Every row gives one point. The last column is the point's height on a tilted bowl or saddle (a function of degree 2), plus a little noise. Along how many of its main directions does it bend up, bend down or stay straight?

Points, 11 rows:
[[ 21 -13  -6]
 [-60 -38 -46]
 [ -4   4  -3]
 [ 12 -11  -2]
 [-58  36 -60]
 [ -2 -35 -15]
 [-34  16 -20]
 [ 44  17 -14]
 [ 26  19  -8]
 [-18 -43 -25]
 [ 25  28 -14]]
Directions: 0 up, 2 down, 0 straight

Points, 15 rows:
[[-16  -9  -7  13]
 [-17 -56 -22  43]
 [ 39   9 -12   9]
 [ 34 -58   7  37]
 [ -7  -1   2   4]
 [-52 -24  14  41]
 [-17  19   6  12]
 [-17  49 -16  54]
 [-24 -38   9  28]
 [-34 -59   7  60]
 [ -7 -60 -17  40]
 [  1  13  -3   7]
 [  8  13  20  -3]
 [ 30  19 -10  11]
 [-53  11  38  17]]
Directions: 2 up, 0 down, 1 straight

Points (23 x 5):
[[  8 -19 -23   2 -13]
 [-10  16   5 -25  -7]
 [  0   3  -2  12  15]
 [ -1  25   5   4  -7]
 [ 43 -16  -8  -1  28]
 [ 31  -8 -12  12  22]
 [ -2 -32 -13  28 -15]
 [-16   4  15  23  55]
 [ -2   1   7  -7   6]
 [-36  -2 -13  15  60]
 [ 17  -3   0 -11   0]
 [ 11   3 -14  35  52]
 [ 28   2  -8  16  30]
 [  7  -5  13 -10  10]
 [ -7  16  27 -11   6]
 [ -3  -6  14  -5  16]
 [  2  60 -13  19 -17]
 [ 49  19   1 -10  23]
 [-13   3 -10  15  26]
 [ -2 -15  -2   3   3]
 [ -4   7  25 -15  16]
 [-32  -5   2   4  49]
 [ 19   6  10   8  16]]
Directions: 3 up, 1 down, 0 straight

Points (43 x 7):
[[ 44  -2 -44  -4  18  12 -27]
 [ 14   9 -16   1  17   2   3]
 [ -6  -3 -29  -2  10  19   4]
 [ 50 -25  -3 -42  25   2 -56]
 [ 20 -28  33  -5   1 -27  16]
 [-13   6   1  21 -20  -9   4]
 [-16 -10   5  16  11 -20   1]
 [ 29 -57   4  28  11  10  -2]
 [-21  -1 -11 -10  16   5   2]
 [ 46  -6  -8 -10  15  10 -14]
 [-21  12   9 -33 -22  10   7]
 [  9   9  29  10 -15   9  -3]
 [ 17   2 -28 -12   3  25  -3]
 [-41  46  29   9 -12 -34 -57]
 [-47   1   2   7 -32 -20  13]
 [-26  11 -32 -46  20   3 -13]
 [-10   4   3  -1 -23  10  14]
 [ 18 -16   4  22   2  -3   8]
 [-40  18  20   4   6  19 -11]
 [ -3  10  -7 -20 -26  -8   8]
 [-16   1  35  -2  15 -12 -25]
 [ 28 -30  29   7 -11  14  22]
 [ -2   7 -25 -29 -16  -2   1]
 [ -2  60  -7 -28 -21 -10 -31]
 [ -6 -17  -4  -9 -32 -22  32]
 [ 24   9   9  15  11  -6  -4]
 [ 25  41 -14  20   1  -4 -12]
 [-23  -8  -6  26 -34  13   2]
 [ 15 -16 -12 -31  39 -13 -43]
 [ -7 -39 -40 -14 -32  33 -13]
 [-25   3  -9   8   8  40   1]
 [-12  46  12 -17  -4 -17 -26]
 [-19  24  28  23  15  -6 -30]
 [-28   5  -6 -11  14 -34  -3]
 [ 22 -19  31 -17 -13  16  14]
 [ -5 -32  15  15 -43 -40  60]
 [ -7 -14  10   2 -11  39   1]
 [ 15  28  -7  39   1 -19 -18]
 [-14  -5 -34 -30  -5  30  -4]
 [-18   7   3  15 -49  15   7]
 [ -8 -30  -2  40  21  20 -35]
 [ 23  43 -38  -3 -17 -27 -37]
 [ 30 -12   8  36   6 -45   6]]
Directions: 1 up, 3 down, 2 straight

Points (74 x 9):
[[-21 -50   6 -37  30   6   3 -20 -32]
 [ 19   0 -43  11 -16 -15  17  25 -31]
 [  2 -16  14 -15   8 -24  -9  -2 -14]
 [  3  19   9  12  15   7  50 -14 -17]
 [-16  -3  24 -12  -9  41  -9  14  -8]
 [ 10 -14 -33  24 -19  20  -3 -17 -10]
 [ 16  31   8  23  -6 -15 -38   5  -2]
 [-10  29  12   0 -19 -30   6   3 -19]
 [-19  24  17  -1  21  16 -60  -5  -8]
 [ 34   1   4 -24  -5  20  31 -14 -29]
 [ 12  19  25  -4 -18  12  20  -3  -9]
 [  9  -9   4 -25  22   1  19   5 -19]
 [-14  -7   4  13  13  20  22  26  -7]
 [  4  42 -14 -17  16 -15  -5 -19 -10]
 [ -8 -21  40  -4  -6  -8 -35 -12 -15]
 [ 30 -17 -26  -6 -33 -36   9 -12 -41]
 [  6   5  20  19 -16  10   1  -8  -4]
 [ 16 -53  -3   5  11  28   3  48 -39]
 [ 14  24  -5  31  14 -43  17 -11 -36]
 [  7  17 -13 -13  15   5  27  30 -21]
 [-15 -37  29 -13  -7 -42  -2  45 -36]
 [  6 -10  16  -2  28  30  25   8 -16]
 [-15 -20 -42 -19 -24 -21   1  20 -32]
 [ 14  -7 -10 -15 -12   8 -21  -4  -4]
 [ 12 -24 -16 -12   4  31  17  -2 -16]
 [ 21  -2  13   1 -12  32   5 -13 -11]
 [-11  13  23  27 -29 -45  39 -20 -28]
 [ 54  -3  21  35 -19   0   7 -29 -37]
 [-28 -16  -2  -6   3  -1   1 -30 -10]
 [-20  -9  27  20   9 -15  -2 -10 -10]
 [-11 -19  -1 -35 -33 -12 -24   2 -20]
 [ 18  31 -39  16  -6  -5  32 -27 -29]
 [-15   1   1  -8 -23   5 -37   0  -6]
 [-16   3  14 -11  12 -16 -22  19  -7]
 [ 20   4  -7  -7  -6 -19   8   2 -15]
 [ 18  30  21  15 -36   1  -9 -15 -16]
 [-35  32  15  -7   9  -8 -13 -27 -26]
 [ 22  -4  31  20  -3  35   7 -44 -21]
 [ 16   0 -23  20  -6  -2   8 -27 -14]
 [ 19   7 -35 -18   8 -37 -32 -14   4]
 [-22  12  32   4 -27  -4  -4 -36 -19]
 [ 17  48 -13 -17  42  20  -9  -9 -13]
 [  9  -4  -5 -28 -13  10  -9  -8  -9]
 [-39 -10  31 -32  33 -27   1   1 -34]
 [ 32  -1   2  -6  -8 -12  -4  -4 -13]
 [ 14  39   9   8  21 -22 -13  -1  -9]
 [ 11   8 -25   3  -2   7  -4 -10  -5]
 [ 32 -35 -13 -33  18   1  41  34 -60]
 [-18  16  30  -9  34   5  10 -19 -22]
 [ 16 -10   6  29  37  23   5  -5 -21]
 [-32  -1 -11  -5  21 -26  -9  23 -20]
 [  1 -14 -15 -17  -1 -32   4  -6 -22]
 [-16  30 -44  22  19  39  -5   0 -11]
 [  6 -24   1  31  36  15 -10   3 -19]
 [ 27 -30   1   7  29  10  -2 -19 -26]
 [ 24   6   9   5 -51  35 -52  21 -15]
 [ 19 -35  -3 -20  31  -9 -15  11 -23]
 [ -1  -4  24  12   2 -11  22  28 -10]
 [  6  25  11  17  15 -10  -4  -1 -11]
 [ 13   7 -10  42   5   0  -7 -34 -16]
 [-13 -15 -19  -1   4  27  49  -7  -4]
 [-55  -6 -21  27  31 -22   7  27 -38]
 [-19 -26 -39  16   1  -4 -32 -26 -11]
 [ 16   3   5  -7  49  16  -1   7 -21]
 [ 13   7   3  17  15  12 -55   1   2]
 [-37   0  -4   3  -6 -12 -10 -28 -16]
 [  2  -6   8 -11  -1  18 -29  51  -6]
 [-13  49  24  -7  10  31 -34 -10 -22]
 [-21  21  -2   8   0  -1  -5  21  -9]
 [-20 -45   0  12 -13  15  -2  -4  -5]
 [ -4 -12  -9  14  16  42 -15   8  -9]
 [  8   0 -16   1   5  24 -16  -2  -2]
 [ -1  34  24   1 -27  13 -40 -32 -23]
 [ -6   2  39  20  19 -18 -14 -53 -34]]
Directions: 1 up, 6 down, 1 straight

Points (67 x 9):
[[ 10   4   2 -20   9   3 -16   8  11]
 [-11 -20   7  12  -2 -10 -47  21  30]
 [ 20  12  16  17   7   2   8  17  -2]
 [  3 -10  29  60 -19  -9  17 -10 -19]
 [ 12  18  -5   7   1 -40  -9  16 -60]
 [ -5   7  -6 -10  31 -31 -16 -24 -18]
 [  5 -19   0  -6  30   8  -5  26   2]
 [ -7 -18  10   9   3   7   6   4   7]
 [ 19  -9 -17  17   5 -13  -2  -2  -3]
 [-11  -7 -15  14   0 -29 -42  12  -2]
 [ -2  18  16 -19  -7  23  16  23  14]
 [-11  10 -40   8  -9   8  14  23 -11]
 [ -7  -9   4 -11   5  -5  -2  -4   9]
 [-11   7 -15   3   3  12 -17 -17  15]
 [  5   2  13 -15  15  -7   8 -15  -9]
 [  6  -1   9  20  -8  -5  -9  13  -1]
 [-44  20   3 -10  14  23  43  14   7]
 [ 22  10 -15  21 -16  -6   7 -17 -10]
 [  5 -43   9 -21   0 -16 -13   0   6]
 [ -8  11 -41 -19   2   0  30  12 -10]
 [ 33  16  15  -5   0  -4  17   0   0]
 [ 26  -7  41 -24 -18   0  30  -1 -37]
 [-21   0  -4  -3  26 -13 -13  31  -4]
 [ 10 -19  -5   8  -8   7   0  16   7]
 [ 17   1  11   4  -3  10 -28 -20  19]
 [ -7   2   0  10 -10  -4 -16  -2  11]
 [-24  -3  20  -6 -12   0 -11   9  26]
 [-23  -2   4  34  -3  12  24 -11  -3]
 [ 14  -4 -36  -6 -11 -25  32 -15 -52]
 [ 21 -10  15  -9  16  -1   6  -6  -4]
 [  5  29   5   5   4 -21  36  -2 -42]
 [ 14   1  -5  14   8  15   2  14  -1]
 [  1 -18   3  -4 -13  -2  -1 -27  -2]
 [ -4   2   1   9 -33   1   1  18   7]
 [ -7  10 -12   5   4 -17 -23  21 -15]
 [-12 -28   6   9 -33  25  12 -21  30]
 [ -2 -22 -16  -7  -6  19  13 -10   6]
 [  7  37  38 -20  -6  39  -2 -27  43]
 [  2  -7  -4  11  -7 -17 -17  -6   0]
 [ -2  27   8   4  -4 -15  -7  18 -24]
 [  0  10  14  -2 -16 -12  11  15 -14]
 [-10 -24   8 -28 -20   5   6  18  13]
 [ 26 -18  -6  11 -11   8  -2 -11   8]
 [ 10   6 -19  -5 -17  15  18 -17   0]
 [ 15  -7  -9  16 -45   6  -9  -4   7]
 [-11  -2  -9   2  16  -7   0   5   1]
 [  6   0  14  24 -10  -7  18 -32 -11]
 [ 16  -5  13  10  -6 -20  28   0 -41]
 [  0  -2 -20 -16   0   7  13 -11   0]
 [  1   8  22 -15  -4   4 -24  37  -4]
 [-41  -2 -19  31   2  -3  14 -15 -17]
 [-24  16   3 -29 -15  -9  18   3  -3]
 [ -4  16   8  18   5   2   1  33 -24]
 [ -1  12  32  -3   6   0  -9   3  15]
 [ 13   4  10  -8  20  19  19  24 -13]
 [  8  -3  12 -18 -11 -12  12 -17 -26]
 [  3 -12   6  15 -15  29 -23   6  22]
 [ -8  13  -9 -18  -3  -4 -13  -6   2]
 [ -2  19 -20  20   2  -7 -11  -5 -17]
 [ 11  -4  -1  21   8   5   5  -3   3]
 [ -8  31   9  -5 -10  15 -24  -3  10]
 [ -3  12 -30  -1   7  22 -33  -5   2]
 [ 15  12   7   5  -6 -36   8  -7 -54]
 [ 13  12 -16 -13 -22  23 -10   1  -3]
 [ -3  -9  -5 -17  -7   9   9  -7   8]
 [ -6 -12   6  23  26 -14   2 -15 -19]
 [ 10  17  -3  27   4   8 -12 -12   9]]
Directions: 2 up, 4 down, 2 straight
